Each row of a before or after table is a point. One or more steps were done to the points. Then noise was added and the rows were shuffled. The steps act on how far a point lies along the listed directions, d1 being the first. What was done? A step turns or swaps two directions, mirrors them in a line or flattens them onto one, adds a multiple of one to another, or multiplies one. Angles are multiples of 10 degrees, from the lower direction toward the higher: turns from -170 to 170, lines from 10 to 170 but not 90. Use the fewest steps. Two steps may share a direction if one is a turn and the other turns, adds or multiplies; they go together, in the order done. Otherwise the lowest direction goes first.

Directions:
(1): [-1.24  2.52 -0.81]
(2): [1.63 1.44 1.96]
(3): [-2.08 -0.38  2.02]
Before, 12 rows:
[[ 0.05 -0.14  0.17]
 [ 0.27 -0.23  0.13]
 [ 0.21 -0.21  0.04]
 [ 0.42  0.10  0.06]
 [-1.20 -0.24  0.44]
 [ 0.08 -0.25  0.34]
 [-0.84  0.13  0.12]
 [ 0.32  0.47  0.28]
 [-0.53 -0.89 -0.21]
 [-1.17 -0.08 -0.20]
 [-0.18  0.36  0.26]
 [-0.23  0.18 -0.48]]
After, 12 rows:
[[ 0.18  0.35 -0.19]
 [ 0.16 -0.32 -0.04]
 [ 0.60  0.78  0.85]
 [ 0.17  0.71  0.45]
 [-0.47  0.23  0.13]
 [ 0.37 -0.18  0.03]
 [ 0.20 -0.10  0.06]
 [ 0.13  0.07 -0.61]
 [-0.07  0.84  0.86]
 [ 0.09 -0.30  0.01]
 [ 0.02 -0.26 -0.36]
 [ 0.03 -0.20  1.05]]
Steps: turn d2 and d3 by -110 degrees

Directions:
(1): [-2.52 -0.93  0.08  2.29  1.35  2.83  0.71  0.03]
(2): [-0.14  0.60  0.06  1.65 -0.45 -0.82 -1.11  4.19]
(3): [ 0.49  3.66  0.59 -0.86  1.22  1.20  2.14  0.76]
(4): [ 0.45  1.52 -0.95 -0.47 -0.32  2.39 -3.61 -0.53]
(5): [ 2.34 -2.12  0.86 -1.25 -0.93  2.57  0.90  1.50]
(6): [ 2.21 -0.51  1.61  1.17  3.46 -0.55 -1.13 -0.37]
Before, 12 rows:
[[ 0.68 -0.33 -0.04 -0.09 -0.16 -0.71 -0.87 -0.35]
 [-0.37 -0.86 -0.14  0.48 -0.26 -0.02 -0.19  0.28]
 [-0.17 -0.53  0.25 -0.18  0.04 -0.02  0.37  0.05]
 [ 0.00  0.44 -0.10  0.22 -0.18 -0.86  1.02  0.23]
 [-0.58  0.29  0.17 -0.41 -0.37 -0.18  1.03  0.20]
 [-0.38 -0.05 -0.35  0.01 -0.13  0.69  0.27 -0.44]
 [-0.11 -0.80  0.25  0.43  0.26  0.11  0.69  0.16]
 [-0.54 -0.46 -0.33  0.18 -0.21  0.06  0.40 -0.45]
 [-0.27  0.08 -0.01  0.93 -0.28  0.69  0.12  1.36]
 [ 0.28  0.28  0.36 -0.01  0.49  0.13  0.41  0.36]
 [-0.06  0.54 -0.03  0.18  0.13  0.77 -0.78 -0.07]
 [-0.23  0.21  0.00  0.25  0.03 -0.02  0.14 -0.25]]
After (12 x 8):
[[-0.17 -0.45  0.27 -0.21  0.07  0.01  0.42  0.08]
 [-0.52 -0.21 -0.28  0.11 -0.12  0.16  0.55 -0.41]
 [-0.39 -1.08 -0.17  0.55 -0.35 -0.09 -0.31  0.24]
 [ 0.68 -0.29 -0.03 -0.10 -0.14 -0.72 -0.85 -0.35]
 [ 0.27  0.20  0.35  0.03  0.46  0.11  0.36  0.34]
 [-0.20  0.28  0.01  0.24  0.07  0.01  0.17 -0.23]
 [-0.34  0.26 -0.30 -0.06 -0.05  0.80  0.44 -0.39]
 [-0.36 -0.68 -0.14  1.09 -0.51  0.44 -0.33  1.20]
 [-0.13 -0.80  0.26  0.44  0.28  0.11  0.69  0.17]
 [-0.01  0.32 -0.11  0.26 -0.21 -0.92  0.94  0.17]
 [-0.06  0.49 -0.05  0.18  0.12  0.75 -0.81 -0.10]
 [-0.59  0.33  0.18 -0.41 -0.36 -0.16  1.04  0.20]]
Steps: add -0.7 times d2 to d3

Directions:
(1): [-0.63  0.12 -0.42  2.64  0.13  2.89  1.64  0.89 -0.26  1.97 -3.29  0.32]
(2): [-1.90  1.59 -1.39  0.34 -3.96 -0.03 -0.55 -1.81 -2.21  0.46  0.49  1.16]
(3): [-0.29  1.57  0.57  3.43  0.54 -1.17 -2.27  0.44  2.00 -1.17  0.18  2.68]
(4): [-2.03  1.01  0.81 -1.28 -0.07 -3.08  3.07  0.04  1.01 -0.73 -2.29  1.01]
(5): [ 0.66  1.04 -0.17  2.23  0.23 -3.11  0.02  1.81 -2.38  1.21  0.15 -2.74]
(6): [ 0.11  0.53 -0.13 -1.29  0.93 -0.84 -3.40 -2.20  0.07  1.07 -3.47 -1.05]
Before, 10 rows:
[[-0.04  0.30 -0.04  0.59  0.00 -0.95 -0.37 -0.10 -0.19 -0.17  0.48  0.12]
 [-0.03  0.14 -0.24 -0.05  0.10 -0.50 -0.48 -0.21  0.03 -0.25  0.68 -0.06]
 [ 0.23  0.16  0.03 -0.29 -0.40  0.06  0.21  0.01 -0.79  0.42 -0.23 -0.45]
 [ 0.05 -0.09 -0.10 -0.30 -0.14  0.23  0.45  0.04 -0.83  0.40  0.00 -0.76]
 [ 0.17  0.19 -0.08 -0.23 -0.26 -0.13 -0.31 -0.43  0.29 -0.60  0.14  0.58]
 [ 0.99 -0.69  0.57  0.08  1.87  0.32 -0.01  0.82  0.87 -0.15 -0.23 -0.52]
 [ 0.34  0.42  0.14  0.30  0.34  0.18 -0.52  0.07  0.41  0.05 -0.27  0.13]
 [ 0.10  0.48  0.03  0.22 -0.19 -0.82 -0.38 -0.07 -0.07 -0.09  0.52  0.19]
 [-0.46  0.62  0.05 -0.05 -0.04 -0.86  0.23 -0.22  0.59  0.11 -0.63  0.60]
 [-0.12  0.43  0.02 -0.10  0.48 -1.31 -0.62 -0.20 -0.08  0.17 -0.74 -0.13]]
After:
[[-0.21  0.16  0.12 -0.92  0.44 -1.53  0.08 -0.14 -0.08 -0.09 -0.38 -0.25]
 [ 0.17 -0.10 -0.05 -0.95  0.38 -1.15 -0.38 -0.17  0.16 -0.74  1.39 -0.32]
 [ 0.58 -0.18  0.12 -0.95  0.28 -0.58 -0.27 -0.29  0.38 -0.83  0.56  0.03]
 [ 0.00  0.59  0.21  0.82 -0.27 -0.12 -0.06  0.23 -0.12  0.12 -0.29  0.50]
 [ 0.17  0.06  0.01 -0.60  0.61 -0.35 -0.29 -0.34  0.47  0.52 -0.93 -0.29]
 [ 0.08  0.14  0.10 -0.33  0.08  0.34  0.87  0.30  0.00  0.19 -0.35 -0.23]
 [ 0.65 -0.07  0.33 -0.86  0.54 -1.09 -0.41 -0.02  0.15 -0.37  1.03 -0.38]
 [-0.29  0.59 -0.05  1.03 -0.36  0.06 -0.15  0.10 -0.31  0.07 -0.07  0.43]
 [-0.51 -0.07 -0.64 -0.85 -1.30  0.72  1.09 -0.40 -1.40  0.62  0.02 -0.50]
 [ 0.51 -0.32  0.18 -0.64  0.65 -1.01 -0.26 -0.05 -0.03 -0.33  0.86 -0.54]]
Steps: multiply d1 by 2.5; turn d2 and d3 by 130 degrees; swap d4 and d6; multiply d5 by 0.7
